Each point is reached from the start by the listed moves, each made once or not at all, plus a little noise. Is the number of moves made odd or even? Then give how often each move was made.

Moves:
(1): -43  14  12  16   9  53
(2): -12  19  13  29   6  -6
(3):   1  51  12  32  -2 -14
Start:  -2  16 -28  10 -14  22
Points:
-12  87  -2  71 -12   0 => even (0, 1, 1)
-13  35 -17  38  -9  17 => odd (0, 1, 0)
-55  50  -1  53   0  70 => even (1, 1, 0)

Moves:
(1):  -1   6   0   5 -19   2  -7   0  14  -2  -4  -3  11 -11
(2):  -2  -5  -1   5  -3  10 -16  -6   3   4  -6   9 -10  27
(3): -11  -2  -8   5 -10 -17   7 -21  17 -11  -7  -4  21 -23
(4):   9   7   3  14 -10   3 -27   7 -36  10   1  13 -20   5
(5):  17   8 -17  19  -3  16   6  -9  20  -9   3  -3  -5 -19
(6):  19  17  13  21 -15  -4  11  21  -5 -12  12 -10   3 -14
(7): -13  10  18  26   2  -4  32  -9   3   8   0 -10 -23 -15
(8):  10 -19   7 -19 -13   0  20  16  -5   6  -4  -2 -10  12
(9):  -7   2  -5   7 -12   3  16  -8 -19 -13 -19 -16  17 -19
(10):  26  18 -21  32   7  16  16  50 -25 -17 -12  13  13 -13
(11):  13  18  -5  24 -20  28  33 -10 -18   2   5  23   9  -4
Start:   4   0  12  13  -2  -9  -7  35 -17 -14   6  12 -14 -17
Points:
  64   54   21  119  -63   35   94  102 -121  -34  -16   27  -25  -66 => odd (0, 0, 0, 1, 0, 1, 1, 1, 1, 1, 1)
 53  21   4  51 -35   7  54 114 -69 -48 -19  -2  11 -53 => even (0, 0, 0, 0, 0, 1, 0, 1, 1, 1, 0)
 10  26  45  60 -14 -17  35  48 -20 -19  18  -7 -32 -46 => even (0, 0, 0, 0, 0, 1, 1, 0, 0, 0, 0)
 37  52  20 113 -59  34  49  21   2 -22  15  17 -29 -55 => even (1, 1, 0, 0, 1, 1, 1, 0, 0, 0, 1)
 -3   2   8  20 -13  -6   8  26 -35 -29 -13  -2   2 -38 => odd (0, 0, 0, 0, 0, 0, 0, 0, 1, 0, 0)
